Each row of a before or after table is a point. The points were changed in one or more steps. Then noise was added and the rows were shuffled. The steps act on columns, c1 being the first. Name the steps. A step turns or swaps two columns, mirrors them in a line or flattens them onto one, adds a multiple of one to another, or multiplies or shifts one. Angles are multiples of 10 degrees, from the lower column toward the higher: turns from -170 to 170, lines from 10 to 170 but not 90. Use the fewest steps. Two steps may share a column if one is a turn and the other turns, adds or multiplies; they go together, in the order done. Otherwise the lowest column goes first.
In the rows, 128 means zero.

Before (13 x 3):
[[122 115 135]
 [118 148 176]
 [102  78 102]
 [144 113 113]
 [115 123 122]
 [ 98 173 100]
 [139 160  78]
 [207 170  72]
 [138 172 121]
 [130 153  46]
 [141 152 111]
 [ 99 147 104]
 [ 83 112 102]]
After, 13 rows:
[[127 115 129]
 [168 148  99]
 [132 126 137]
 [130 114 169]
 [ 43 166 121]
 [106 156 132]
 [117 173 166]
 [123  78 158]
 [ 86 163 156]
 [113 112 123]
 [128 145 160]
 [124 180 120]
 [ 65 156 185]]
Steps: multiply c1 by 0.7; turn c1 and c3 by -130 degrees

Before:
[[109  94 108 108  80 116 129 108]
 [160 147 116 155 130 105 121 145]
 [109 131  81 118 144 131 116 105]
 [120 119  73 116  81 139 137  99]
 [118 150 108 126 127 140 119 146]
 [151 119 142 147  96 124 143 117]
 [158 149 114 148 120 109 121 139]
 [110 164 104 123 143 127 141 132]
 [120 143  95 147 141 136 131 140]
 [123 121  92 131 136 136 125 129]
 [ 91 146  75 124 155 124 141 142]
 [175 118 132 121 108 128 150 148]
 [135 131 111 150 108 120 124 137]
 [101 120  87 129  87 119 143 101]]
After (14 x 8):
[[128 145  92 106 134 173 133 140]
 [159 119 140 117 106  53 143 121]
 [103  95 107 140  98   8 130 107]
 [167 145 112 110 142  78 123 141]
 [106 162 103 124 140 152 139 135]
 [100 116  83 117 100  29 141 103]
 [ 93 146  77 116 151 171 143 144]
 [114 119  71 133  84  65 140 102]
 [142 131 113 109 117  69 120 134]
 [105 132  81 132 137 168 114 105]
 [118 151 109 126 118 152 118 143]
 [172 122 134 150 113  90 152 144]
 [166 151 112 119 135  71 121 136]
 [123 118  93 123 130 165 126 130]]
Steps: mirror c1 and c4 in the line at 10 degrees; turn c5 and c6 by 40 degrees; multiply c6 by 3

Before (8 x 12):
[[151 150 146 129 125 100 104 171 121 106 142 149]
 [153  73 151 125 164  94 105  95 126 154 110  95]
 [142 107 131  57 118 119  93 170 128 139 111 178]
 [164  73 131 129  84 110 158 186 148 160 177 113]
 [ 47 135 113 161 109 118 134 166 159 146 162 133]
 [ 79 108 112 110 198 148 150 108 102 158 152 177]
 [130 105  99 109 105 116 150 130 172  78 130 125]
 [141 162 166 160  88 135 148  89 144  76  90 164]]
After, 8 rows:
[[153 143  90 143  87 105 161 145 164  68 123 102]
 [104  51 106 153  77 138 140 149  74 176 162 142]
 [121  52 100 135 166 100 105 125 163 146  98 155]
 [138  87 162  86 198 169  61 101 150 165 137  55]
 [114 127 102 141 125  91 167 123  88 111 148 116]
 [102  88 150 131 107 101 126 175 127  83 159 135]
 [196 118 176 104 109 132 138 152  88 160 145 123]
 [ 62  88 117  86 120 113 187 125  80 125 106  92]]
Steps: turn c1 and c3 by -150 degrees; turn c1 and c4 by -50 degrees; shift c2 by -20; add 1 times c5 to c7; turn c7 and c12 by -160 degrees; turn c10 and c11 by -30 degrees; add 0.5 times c10 to c6; turn c8 and c9 by -90 degrees

Before (9 x 20):
[[176 114 104 112 160  77 104 160 118  54  97  94  82 154 173  77  88 178
   68 154]
 [170 133 191  95 151 117 121 155 169 187 143  76 147 122 214 161 119 114
  158 168]
 [117 131 103 116  77  93 122  90 164 113  92  91 141 120 145 165 136 175
  157 150]
 [134 156 113 120 113 102 141 110  79 118 117 126 159 119 153 173 161 149
  126 163]
 [140 110 126 133 152 103 130 150 111  97 115 112  90 137 153 115 135  99
   56 126]
 [162 122 120 133 105 101 151 132  59 128 173  69 177 114 155 103  98 175
  115 129]
 [143 112 145 103  86 159 127 108 126  78 113 113 126 169 134 167 109 168
  163 106]
 [178  87 115 124 161  95 177 180 155  90 113  79 163 157 129 155 135 140
  118 198]
 [ 70 150  83 123 103  69 128 112 113  86 107  75 113  91 144 192 150 161
  168 125]]
After:
[[ 71 150  83 124 102  69 129 113  94 167 106  76 115  90 142 189 145 160
  129 127]
 [140 110 144 104  88 158 126 106 107 177 114 113 124 170 135 167 110 153
  128 109]
 [178  87 113 127 161  91 177 178 154 166 115  79 166 156 128 156 138 134
  128 199]
 [141 110 126 132 151 100 132 149 132 159 113 112  89 138 155 116 135  87
  127 128]
 [177 113 104 112 160  79 100 164 100 200  96  94  82 153 177  77  89 160
  128 151]
 [135 156 114 118 113 103 139 109  69 140 116 125 158 121 153 175 161 136
  123 161]
 [170 131 192  96 150 116 118 153 165  68 140  77 145 120 214 157 118 135
  127 169]
 [118 130 104 116  74  97 122  89 136 145  90  91 137 120 144 165 135 186
  132 151]
 [161 122 118 132 106  96 151 135  47 129 175  68 177 116 156 103  97 131
  130 125]]
Steps: add 0.5 times c2 to c18; turn c9 and c18 by 30 degrees; multiply c10 by -1; multiply c19 by 0
